Every row gives one point. To make a cloud, some directions were put in groups of two or more. Within a group, all points are equally far from the middle, so they leave a hole (a ring in 2 directions, a hollow ball in 3). The other directions are filled evenly. Then the cloud was stretched, turned, moved and blurred a little. How many holes are there, and how many directions does each take, smallest first?

Cloud, 22 rows:
[[-16  46 -76]
 [ 24 -42  32]
 [ -1   5 -73]
 [ 32 -44  23]
 [-48 -37 -33]
 [-49 -38 -35]
 [-45  65 -81]
 [-16  52 -70]
 [  5 -37  24]
 [-80  35 -28]
 [-40 -37 -24]
 [-11  46  36]
 [-17  67  -4]
 [-70  70 -64]
 [-17 -12  33]
 [-55  12   1]
 [-31  70 -30]
 [-21  63 -59]
 [-73  57 -37]
 [ 24  58 -20]
 [ 31 -29 -20]
 [ 51 -32   3]]
Holes: 1 (2)

Cloud:
[[  11  -17   24  -95]
 [  -4  -13   50  -88]
 [ -22  -19   69   47]
 [ -96  -45   -8   -4]
 [-106  -30   15   11]
 [ -42  -65   20  -11]
 [   8   53  -10   20]
 [ -30   55   69  -32]
 [ -36  -28  -17  -64]
 [  -2   16  -70   -5]
 [  -8  -58   87  -39]
 [ -55   48  -25   13]
 [  -8  -21 -106  -58]
 [  46   -4   47   20]
 [  53  -40   24   64]
 [  -8   24  -25   14]
 [  38   -4   28   58]
 [  10    2    2   37]
 [ -31   18  -40  -35]
 [ -19   67   85   18]
 [  28   68  -25   21]
 [ -72  -78    0   -6]
 [  11  -26   31  -49]
 [ -73  -23   61  -34]
 [ -74    8  -30  -73]
 [  22   34  -28    6]
 [   0  -71  -36    1]
 [ -50  -27    3   57]
 [   8  -29   74  -25]]
Holes: 0

Cloud (30 x 4):
[[ 18 -85 -36 -53]
 [ 31  18 -62  24]
 [-19  23  12  49]
 [ 35 -82  35   1]
 [-95 -19  35   9]
 [-18 -48 114 -29]
 [-13 -35  72  17]
 [ -3 -67  22  51]
 [ -1 -44 -39  29]
 [-42  -9 -38 -25]
 [ 23   7 -47  25]
 [ 32 -66 -10   6]
 [ 26 -33  81 -28]
 [-42  36  96  18]
 [-63 -47  27  24]
 [ 59  -8  80  -2]
 [-56  14  -8 -41]
 [ 19 -22  61  84]
 [-17 -35  -6  83]
 [-34  24  88 -34]
 [ 15 -92  56  14]
 [-29 -71  37  16]
 [-34 -50  50   0]
 [-51   2 -13  -6]
 [ 14  25 107 -16]
 [-28 -49  12  17]
 [ 50   3  -8  50]
 [  8   6   9 -76]
 [-22 -28 -64 -23]
 [ 45  12  24 -42]]
Holes: 0

Cloud (46 x 6):
[[ -13   39   -8   11   24   55]
 [  -5    0   31  -30  -38  -12]
 [ -10  -23   12   -8  -66   31]
 [ -14  -66  -17   24  -57    1]
 [-121  -39   22   27  -20   10]
 [ -49  -48   22  -30   22   72]
 [  -1  -25   44  -82   27   50]
 [   5   22   -8  -68    9    8]
 [ -31   22  -24  -36   36  -20]
 [   3   27   34   16   60  -34]
 [ -42  -24  -25   35  -76   16]
 [  44    7   25   44  -10  -72]
 [ -11  -17   27  -21   24   42]
 [ -14  -32  -31  -19  -58   29]
 [ -27  -77  -28  -90   -3  -13]
 [ -48   -6   -2   26   39   -7]
 [  16   -6  -19   11    7  -81]
 [   4   16  -62  -18  -25  -43]
 [ -35  -15  -44   89 -102  -61]
 [  16  -25   31  -95   92   17]
 [ -25  -30   36 -106   71   68]
 [ -22  -32  -71  -53    3   -1]
 [  98  -12  -22  -30   -4   20]
 [ 108   33  -12   14    3   -3]
 [ -51   -4  -58  -13  -10    2]
 [  19  -36   41  -55    4   66]
 [ -36  -23  -22   -6  -11   26]
 [ -11   40   -9    2   11   38]
 [ -77  -29    8  -40   29   64]
 [  56    8   19   41  -33  -53]
 [ -90   18   12   27  -15  -20]
 [  19  -44  -72  -12   41  -62]
 [  -4    3  -20   17   40   45]
 [  22  -48   55  -35   -3  -22]
 [  59  -74    9  -91   57  -18]
 [   8  -40   43  -78   27  -21]
 [ -56  -25    7   22   11  -12]
 [  12  -11  -10  -43   81  -23]
 [   5  -47    5  -51    8   49]
 [   9  -10   -4  -89   16   -1]
 [   1   16   34   54  -26  -33]
 [  62   30   15    3   53   37]
 [ -36  -24   20    3   29    2]
 [ -79  -35  -49  -23   27  -42]
 [  -6  -37   60  -17   -9    2]
 [   6  -22   23  -38   54   20]]
Holes: 0
